Each point is reached from the start by the listed moves, each made once or not at all, plus a little noise. Say if it took an odd or an even number of moves. Then give how often each move was made.
In the rows, 128 means zero.

Moves:
(1): [165 166 139 148]
(2): [ 88 169  96 149]
(3): [ 98 139 179 135]
Start: [137 125 126 127]
Points:
[ 98 165  93 147] => odd (0, 1, 0)
[143 173 188 154] => even (1, 0, 1)
[ 66 178 146 154] => even (0, 1, 1)

Moves:
(1): [189 143 130 117 109 126 167]
(2): [ 98 187 162 147 110  84 127]
(3): [119 101 170 103 125 129 135]
(4): [127 116 148 180 147  81 135]
(5): [123 141 159 124 171 150 142]
(6): [136 132 137 173 102 168 129]
Start: [126 135  94 116 103 138 131]
Points:
[159 227 173 165  82 154 189] => even (1, 1, 0, 0, 1, 1)
[109 198 136 178  57 127 131] => even (0, 1, 0, 0, 0, 1)

Moves:
(1): [171 100 128 114 119 138 122 107 117 125 133]
(2): [142 165 126 122 126 112 137 113 119 145 132]
(3): [129 120 204 150 119 119 142 128 108 118 127]
(4): [130 143 131 161 123 139 109 121 120 139 115]
(5): [109 117 131 141 172 126 127  98 133 127 144]
(6): [125 156 137 112 135 174 126 122 126 123 133]
(7): [133 123 102 159 124 141 158  97 116 122 100]
(8): [174 135 128 137 168 129 137 170 151 118 113]
(9): [126 123 134 143 115 135 132 113 179 125 133]
(10): [123 112 136 125 139 147 136 133 120 160 125]
(11): [140 135 122 144 127 127 139 148 122 124 165]
Start: [143 125 128 150 142 162 126 139 140 121 114]
Points:
[249 162 183 248 188 224 177  77 152 114 123] => even (1, 1, 1, 1, 1, 1, 1, 1, 1, 0, 1)
[159  70 147 158 178 195 134  78 171 143 138] => even (1, 0, 0, 0, 1, 0, 0, 0, 1, 1, 0)
[137 166 142 165 191 216 155 101 174 159 180] => even (0, 1, 0, 0, 1, 1, 0, 0, 1, 1, 1)
[167 164 138 205 128 187 142 128 168 170 145] => odd (0, 1, 0, 1, 0, 0, 0, 0, 1, 1, 1)

Moves:
(1): [189 103 119 136  79 138 119 126 157 138 113 138 121 115 126 105]
(2): [130 168 118 113 127 116 116 134 126 141 114 134 138 147 158 127]
(3): [132 142 170 126 134 140 122 126 124 126 128 117 123 124 118 111]
(4): [111 157 124 166 137 142 121 128 120 126 136 106 148 133 126 133]
(5): [164 125 119 133 176 115 135 133 131 140 140 141 118 108 100 124]
(6): [120 113 134 123 144 166 131 115 155 123 124 139 116 129 120 127]
(7): [131 138 120 131 126 108 163 125 144 123 127 128 123 127 124 116]
(8): [123 147 127 130 126 140 129 166 128 128 110 125  96 116 134 133]
(9): [106 117 123 133 137 109  97 135 163 134 150 125 109 121 140 128]
(10): [129 110 134 133 136 132 137 124 118 170 125 117 120 134 135 129]
(11): [130 133 122 121 121 127 130 121 111 153 163 142 131 106 126 126]
(12): [111 130 139 145 113 130 127 126 119 131 138 198 119 157  97 115]
(13): [114 117 135 123 135 117 140 136 147 142 109 134 161 124 129 135]
(14): [142 119 130 129 127 143 138 150 128 128 151 123 129 141 125 132]
Start: [119 116 137 148 119 139 106 118 152 104 156 143 148 121 114 177]
Points:
[162 127 168 208 124 159  83 184 201 170 214 214 122  87  54 139] => even (1, 0, 1, 1, 1, 0, 0, 1, 1, 0, 1, 1, 1, 1)
[ 83 169 174 194 201 145 117 157 218 180 150 201 111 134  84 147] => odd (0, 1, 1, 1, 1, 1, 1, 1, 1, 1, 0, 1, 1, 0)
[191  54 144 169 128 181 127 136 222 138 164 249 143 126  45 145] => even (1, 0, 0, 0, 1, 1, 0, 0, 0, 0, 0, 1, 1, 1)
[198 125 120 221 109 163 153 166 156 191 203 211  98 107  54 139] => odd (1, 0, 0, 1, 1, 0, 1, 1, 0, 1, 1, 1, 0, 1)
[ 61 151 181 204 141 180 112 132 182 166 203 190  82 117  80 143] => odd (0, 0, 1, 1, 0, 1, 1, 1, 1, 1, 1, 1, 0, 0)
[201 112 152 155 140 122  67 128 203 185 156 145 110 102 122 132] => even (1, 1, 1, 0, 1, 0, 0, 0, 1, 1, 0, 0, 0, 0)
[186  94 104 159 130 145 115 142 243 144 186 185  65  47  88 140] => odd (1, 0, 0, 0, 1, 1, 1, 1, 1, 0, 1, 0, 0, 0)

Moves:
(1): [180 108 100 114 135 114 130 123 127 116 131 116 136 148 114 149 130 133
 132 121 129 140]
(2): [137 176 121 119 126 117 112 121 143 114 135 144 138 119 126 125 118 133
 121 132 123 114]
(3): [137 131 156 139 108 100 128 122 130 135 155 133 121 109 138 131 155 124
 145 150 119 121]
(4): [120 118 138 160 130 122 109 141 121 123 127 145 134 121 134 118 135 127
 133 121 148 134]
(5): [134 112 142 133 157 116 153 138 134 132 121 135 135 124 116 129 138 134
 139 126 113 132]
(6): [131 125 139 126 130 164 133 113 139 119 134 123 141 118 119 138 125 136
 122 140 123 145]
(7): [118 139 111 138 125 109 163 127 126 129 142 136 138 132 117 143 136 113
 136 127 132 135]
(8): [146 142 133 127 114 131 144 166 130 116 124 133 123 126 130 126 129 137
 145 139 135 126]
(9): [114 118 127 129 123 121 122 137 162 153 111 110 127 135 123 133 116 125
 133 140 130 142]
(10): [140 134 139 133 133 127 123 136 122 161 142 110 122 127 140 129 112 133
 126 111 112 139]
(11): [130 122 116 116 141 130 122 129 140 131 150 127 131 122 130 133 125 131
 134 142 133 126]
(12): [138 118 123 113 137 139 127 127 135 136 124 161 113 127 125 132 104 110
 116 123 124 125]
(13): [126 128 115 129 136 143 113 126 128 141 114 138 153 158 140 128 130 133
 126 137 131 129]
(14): [136 130 123 138 137 128 130 116 136 124 132 131 108 151 126 115 132 138
 128 132 143 128]
(15): [138 113 145 130 134 125 141 115 142 119 124 125 116 136 164 145 131 119
 126 108 132 127]
(16): [108 143 133 134 127 120 129 108 108 137 119 127 114 130 131 174 120 127
 143 152 154 138]
(17): [109 125 120 132 142 133 120 115 145 146 118 141 124 119 128 135 155 127
 137 121 126 129]
(18): [129 116 119 129 109 122 149 115 139 135 114 135 140 113 137 118 135 158
 127 127 129 115]
(19): [123 131 119 136 133 132 131 104 121 133 123 129 132 136 125 124 118 124
 168 120 120 114]
(20): [141 124 105 135 130 117 123 122 128 132 129 114 117  99 146 105 128 114
 125 150 130 133]
Start: [128  84 141 117 119 128 136 147 128 133 130 114 150 131 117 105 148 122
 156 102 120 114]
Points:
[185  17 114  87 158 160 147  95 196 142 131 111 149 155 121 162 107 102
 193  99 108 136] => odd (1, 0, 0, 0, 0, 1, 0, 0, 1, 0, 1, 1, 0, 0, 1, 0, 0, 0, 1, 0)
[200 101 161 142 100  89 146 110 188 162 153 105 163 106 166 182 130 162
 249 138 138 128] => odd (1, 1, 1, 1, 0, 1, 0, 1, 1, 1, 1, 0, 0, 0, 1, 1, 0, 1, 1, 0)
[122 112 112 134 137 136 126 104 170 153  91 216 160 132 175 155 144 138
 223 119 161  86] => odd (0, 1, 0, 1, 0, 0, 0, 1, 0, 0, 1, 1, 1, 0, 1, 1, 1, 1, 1, 0)

Moves:
(1): [139 123 130 127 117 136 146 134 134 142 121 129 110 121 130 121 104 137
 136 128 131 136 136 127 135 134]
(2): [120 140 135 127 132 142 122 128 121 127 131 110 128 125 136 118 127 110
 134 128 119 127 133 119 131 119]
(3): [130 121 131 147 116 114 134 105 166 130 117 122 115 128 133 108 141 132
 102 147 137 119 133 135 136 121]
(4): [136 118 113 141 119 133 130 113 116 128 120 136 126 127 125 122 132 118
 126 133 139 138 126 139 125 127]
(5): [129 128 126 127 136 138 140 138 124 135 131 109 142 113 141 137 136 139
 140 123 123 117 135 126 142 135]
(6): [124 137 135 141 124 138 110 129 144 141 117 122 143 156 125 142 130 130
 134 122 120 137 122 132 128 133]
(7): [129 148 132 127 114 144 133 135 139 102 123 116 138 120 130 135 124 146
 119 116 131 122 129 118 141 128]
(8): [123 141 127 152 127 127 134 122 138 107 110 135 116 139 132 130 144 112
 113 105 129 128 137 127 116 127]
(9): [116 134 116 113 141 133 113 136 140 121 111  94 133 120 123 120 124 112
 116 108 122 122 125 126 124 144]
(10): [123 124 120 131  97 125 132 130 142 134 130 119 128 125 115 122 130 121
 139 133 112 127 118 128 112 133]
(11): [131 134 127 133 114 132 125 117 139 133 140 119 133 118 114 120 122 129
 152 127 148 136 142 107 121 160]
(12): [128 122 129 126 140 130 121 108 155 126 133 140 137 128 126 129 118  93
 140 140 113 124 100 121 134 143]
(13): [134 112 124 151 119 123 123 140 134 127 126 130 131 131 137 122 121 118
 119 105 147 114 121 124 122 118]
(14): [150 147 127 124 159 133 164 140 106 119 123 136 148 148 132 110 148 139
 104 110 126 114 135 131 119 109]
(15): [112 125 126 139 135 125 136 110 134 136 136 125 104 130 156 128 129 130
 128 138 130 139  99 128 105 134]
(16): [134 138 124 134 118 119 134 130 134 121 133 113 130 128 126 141 121 128
 139 135 120 129 127 123 133 128]
(17): [142 117 140 114 117 119 119 125 123 125 140 138 133 140 132 120 122 127
 153 129 119 130 131 158 129 143]
(18): [134 128 125 141 135 112 141 124 133 117  95 146 115 133 138 113 139 145
 138 128 147 130 126 128 128  98]
(19): [120 133 127 130 135 135 147 123 124 130 119 128 127 137 123 135 115 140
 143 134 149 113 136 141 114 112]
(20): [127 127 141 133 133 129 124 147 130 119 122 112 148 120 134 133 125 121
 119 139 123 134 136 124 118 138]
(21): [143 120 133 101 146 128 112 148 120 146 122 146 109 132 129 130 135  94
 122 146 138 123 104 149 127 129]
(22): [117 145 117 118 115 120 116 123 140 133 130 124 148 122 132 141 129 106
 119 117 127 136 129 139 125 127]
(23): [140 129  99 135 124 139 131 124 123 126 128 148 120 137 156 120 123 159
 125 136 127 121 155 123 118 120]
(24): [134 135 126 136 139 128 126 134 134 133 138 132 122 114 125 114 123 133
 124 134 125 136 123 141 127 123]
Start: [125 140 105 155 131 100 129 117 105 112 137  94 120 126 112 124 124 120
 121 125 144 142 125 124 128 109]
Points:
[154 155  74 164  65 120 113 150 114  93 125  81 152 136 150 125  91  71
 141 142 156 121 134 175  86  93] => even (0, 1, 0, 1, 0, 0, 1, 0, 0, 1, 0, 0, 1, 0, 0, 1, 1, 0, 1, 1, 1, 1, 1, 0)
[195 187  72 249 110 126 157  86 207  59  64  87 127 163 155  31 109 109
 120  81 165 131 152 126 117 109] => odd (1, 1, 1, 1, 0, 1, 1, 1, 1, 0, 1, 1, 1, 1, 0, 1, 1, 1, 0, 0, 0, 0, 1, 1)
[145 206 116 244 147 121 139 138 190  51  54  34 157 143 134  53 155 110
  59  58 181 125 149 101 103  90] => even (0, 1, 1, 0, 0, 1, 1, 1, 1, 0, 1, 0, 1, 1, 0, 0, 0, 1, 0, 1, 0, 0, 0, 1)
[158 157  76 187 111 100 170 114 109  87  95  57 147 152 105  59 119 100
 177  88 184 114 138 141  78  91] => odd (0, 1, 0, 1, 0, 0, 0, 0, 1, 1, 1, 0, 1, 1, 0, 1, 1, 1, 1, 0, 0, 0, 0, 0)
[135 144  55 245 103  76 176  67 210 103  89 107  83 126 209 104 119 113
 114 120 167 128 116 116 116  87] => odd (1, 0, 1, 0, 1, 0, 0, 1, 0, 0, 0, 1, 1, 0, 1, 1, 0, 1, 0, 0, 0, 1, 1, 0)
[180 190  73 227 116 142 171 147 150  85  60  70 107 168 171  58 103 107
 146 100 184 137 126 159  38 106] => even (1, 1, 0, 1, 0, 1, 1, 1, 1, 1, 1, 0, 1, 1, 1, 1, 1, 1, 1, 1, 1, 0, 1, 1)
[184 163 107 173 176 136 176 164 137  97 110 116 124 120 142  99 125  78
  86  81 154 102  95 135 136 101] => odd (1, 0, 0, 0, 1, 0, 1, 1, 0, 0, 0, 1, 1, 1, 0, 0, 0, 0, 0, 0, 1, 0, 0, 1)

Moves:
(1): [149 104 120 134 114 121 128 124 134 136 136 128  94 115 133 159 120 151
 124 115  89 128 135 114]
(2): [131 147 117 147 120 120 143 133 110 128 136 123 121 134 138 121  86 133
 142 117 148 129 133 141]
(3): [129 135 128 137 135 134 119 136 100 145 106 110 125 126 108 108 112 129
 131 141 123 124 106 132]
(4): [118 101 139 134 141 137 137 143 121 117 119 115 128 138 121 114 122 112
 132 122 124 127 144 116]
(5): [125 119 127 127 138 135 132 111 132 137 122 154 129 110 140 119 133 121
 126 111 136 144 125 112]
(6): [157 125 133 156 114 135 126 101 112 125 132 137 132 120 108 146 140 125
 135 114 141 139 132 125]
(7): [126 128 121 132 143 134 130 119 129 132 137 131 131 121 119 117 127 126
 113 136 121 135 113 137]
(8): [155 132 121 116 103 144 111 123 108 136 132 128 137 124 132 134 127 102
 117 130 112 160 176 150]
(9): [122 143 140 147 136 137 121 133 133 154 141 132 135 135 152 136 119 131
 117 124 120 122 131 135]
(10): [141 169 122 133 167 112 143 112 142 144  88 133 102 130 144 131 135 122
 112 156 138 112 134 139]
(11): [145 135 105 116 132 132  94 129 136 151 149 103 121 126 128  92 134 123
 115 139 138 110 114 119]
(12): [118 119 137 122 121 127 129 119 146 129 118 164 129 139 132 102 129 127
 122 126 101 134 138 119]
(13): [137 122 133 138 121 114 126 120 115 134 126 130 145 126 148 132 139 108
 129 130 135 120 114 122]
(14): [153 144 109 104 140 139 139 110 126 118 132 135 136 146 139 121 132 133
 117 106 126 140 127 118]
(15): [123 122 118 131 126 157 142 114 113 128 122 125 123 131 132 135 137 127
 127 128 111 114 138 123]
(16): [139 120 147 123 131 129 121 123 116 119 137 129 109 141 142 139 127 136
 127 134 148 141 128 131]
(17): [138 136 122 132 139 133 142 138 113 128 124 132 125 118 129 125 137 129
 137 130 133 112 133 128]
(18): [115 114  96 118 129 117  92 136 131 135 135 149 137 123 108 142 136 157
 113 134 133 112 144 120]
(19): [139 137  95 145 121 140 145 155 126 155 138 128 139 137 119 124  98 133
 145 133 141 151 123  95]
(20): [137 117 144 134 138 123 129 126 147 107 109 122 138  86 136 135 129 136
 124 150 137 131 141 112]
(21): [125 139 131 121 122 124 152 147 128 134 136 122 127 119 131 122 116 132
  97 125 140 129 138 111]
(22): [114 148 130 154 116 105 148 120 117 112 142 105 137 115 129 138 148 122
 124 126  95 155 125 110]
(23): [123 105 153 123 145 124 147 115 132 151 133 120 118 134 135 125 112 147
 145 122 122 123 129 116]
(24): [127 113 138 133 128 130 128 129 136 134 121 123 129 129 134 123 132 138
 121 130 130 145 131 146]
Start: [148 125 134 124 122 140 122 121 118 123 150 133 131 103 135 108 130 129
 113 142 143 119 133 109]
Points:
[207 129  96 176 110 122 141  90  47 136 192 115 108  82 121 137 101 205
  50 109 124 189 143  88] => odd (1, 1, 1, 0, 0, 1, 1, 0, 0, 0, 0, 0, 0, 1, 0, 1, 0, 1, 0, 0, 1, 1, 0, 1)
[201  82 126 150 158 118 130  55 139 180 140 147  97   7 137  96 151 143
  21 152  74 165 227  16] => even (1, 0, 0, 1, 1, 1, 1, 1, 0, 1, 1, 1, 0, 0, 0, 0, 0, 1, 0, 1, 1, 1, 1, 0)
[230 126 128 195 122 188 110 103  84 235 161 102 145  55 157  62  49 136
 123 144 178 195 168  81] => odd (0, 1, 1, 0, 1, 1, 0, 1, 1, 0, 1, 0, 0, 0, 0, 0, 0, 0, 1, 1, 0, 0, 1, 1)
[201 134 149 176 140 181 184  82 103 136  90 142 121  67 148  85 100 100
  50 170 139 168 243 117] => odd (0, 1, 0, 1, 0, 1, 1, 1, 0, 1, 0, 1, 0, 0, 1, 0, 0, 0, 0, 1, 1, 0, 0, 1)

Moves:
(1): [139 132 123 125 120 138 127 113 123 129 122 133 129 143 132 115 133 144
 108 126 141 130 120 134 137 123 140]
(2): [114 103 105 128 111 143 130 105 136 122 129 112 137 139 133 127 143 119
 140 135 125 139 131 116 141 140 118]
(3): [130 127 110 124 133 142 127 124 129 122 125 149 130 136 134 127 114 130
 135 115 131 130 107 141 131 125 138]
(4): [111 125 123 105 114 121 119 148 155 116 129 131 124 133 149 137 132 130
 124 125 137 147 135 107 122 117 161]
(5): [122 126 127 117 129 128 136 123 127 124 122 122 133 131 155 134 124 121
 142 129 129 129 125 129 129 150 125]
(6): [121 128 125 133 145 137 145 124 139 144 119 114 141 116 140 119 108 128
  81 128 131 120 147 149 115 156 127]
(7): [138 132  99 108 115 139 124 132 124  96 115 120 100 152 152 144 137 131
 151 134 156 124 136 131 142 142 134]
(8): [116 147 122 149 145 112 137 128 127 133 127 125  98 103 152 149 133 130
 124 144 127 125 109 114 127 132 131]
(9): [128  91 130 147 112 126 130 106 143 104 140 119 103 142 101 128 139 136
 109 150 123 121 132 129 124 135 126]
(10): [127 138 127 133 119 117 133 129 150 136 142 111 112 137 117 122 131 112
 138 121 120 133 123 124 130 131 140]
(11): [115 110 111 132 124 121 120 104 135 126 123 131 129 164 164 118 121 143
 141 120 137 129 111 137 126 114 118]
(12): [109 161 125 140 165 108  94 140 126 119 116 132 143 135 153 136 129 114
 127 150 116 123 136 125 125 122 143]
(13): [131 130 141 125 119 128 114 114 116 118 124 118 132 122 129 151 127 141
 125 140 142 124 129 128 132 116 120]
(14): [105 128 124 125 123 126 138 137 129 149 122 133 130 138 140 146 116 149
 115 138 148 143 123 116 120 159 123]
(15): [163 120 115 111 124 127 120 137 130 141 126 119 131 132 151 139 110 144
 118 136 152 162 128 114 134 148 111]
(16): [133 143 127 123 126 132 131 137 143 123 129 138 113 133 124 118 125 136
 128 136 125 129 127 123 139 139 125]
(17): [121  97 101 124 116 116 120 124 112 125 143  99 129 128 149 144 132 124
 104 108 126 116  94 144 156 130 112]
(18): [128 126 130 142 122 106 121 122 117 128 129 140 136 121 122 131 131 113
 128 126 113 120 120 110 147 120 135]
(19): [126 115 131 130 128 101 137 131 128 126 143 164 127 122 147 136 141 106
 121 131 127 131 146 117 127 133 109]
(20): [133 114 140 120 136 131 147 135 147 125 125 131 128 129 109 128 118 126
 134 128 139 123 111 149 140 123 133]
(21): [131 123 135 100 136 130 119 129 119 142 124 126 130 148 117 146 113 140
 125 145 124 105 127 136 129 116 136]
(22): [121 110 129 127 106 129 105 114 138 147 124 121 111 126 117 133 127 115
 133 118 133 142 128 134 116 141 111]
(23): [124 152 132 140  98 133 126 129 115 121 145 131 119  97 125 110 160 139
 140 151 147 123 145 136 108 125 140]
(24): [134 125 134 116 138 118 108 116 119 109 145 118 125 108 118 102 128 144
 129 134 143 136 134 119 141 125 121]
Start: [108 127 109 117 131 124 118 145 143 150 126 133 117 144 108 126 142 105
 121 128 118 132 120 166 152 135 108]
Points:
[106 168  82  64 180 111  56 127 122  95  94 131 120 167 172 156  97 123
 111 184 147  91 129 175 200 168 132] => even (0, 0, 1, 0, 1, 1, 1, 0, 0, 0, 0, 1, 1, 0, 0, 1, 0, 1, 0, 0, 1, 0, 0, 1)
[116  81  45  71  51 115 114 138 140 136 153  61  51 196 161 188 151 151
 109 188 190 134 100 173 173 217 104] => odd (0, 0, 0, 0, 1, 0, 1, 0, 1, 1, 0, 0, 0, 1, 1, 0, 1, 0, 0, 0, 1, 0, 1, 0)
[ 80 114 110  70  71  68  39 127 165  84 139 168  46 173 125 171 177 148
  95 239 213 133 150 139 181 151 145] => odd (1, 0, 0, 1, 0, 0, 1, 0, 1, 0, 0, 1, 1, 1, 0, 1, 0, 1, 1, 1, 1, 1, 1, 1)
[ 72  39  76 130 135  73  63  58 161 124 125  86 115 180 162 108 123 103
  47 136 142 113  71 217 198 166  91] => odd (1, 0, 0, 0, 1, 1, 0, 0, 1, 0, 1, 1, 0, 0, 0, 0, 1, 1, 0, 1, 0, 1, 0, 1)
[ 66 150  60 102 133  51  89 112 163  88 150 144  54 172 204 136 184  87
 195 218 153 107 112 139 211 156 123] => even (0, 1, 0, 0, 1, 0, 1, 1, 0, 1, 1, 1, 0, 0, 0, 1, 0, 1, 1, 1, 1, 0, 1, 1)
[ 70 122  23  73  87 138 112  77 117 130 138  53  68 150 208 172 148 165
  85 184 215 115  79 193 198 214 119] => even (1, 1, 1, 0, 1, 1, 1, 1, 0, 1, 0, 0, 1, 1, 0, 0, 1, 0, 0, 0, 1, 0, 1, 1)
[ 99 129  55  94  78  78  37 123 209  99 120 127   7 206 175 196 140 137
 152 218 191 144  77 156 178 134 163] => even (0, 0, 1, 1, 0, 0, 1, 1, 1, 1, 1, 1, 1, 0, 1, 1, 0, 1, 0, 1, 1, 1, 1, 0)
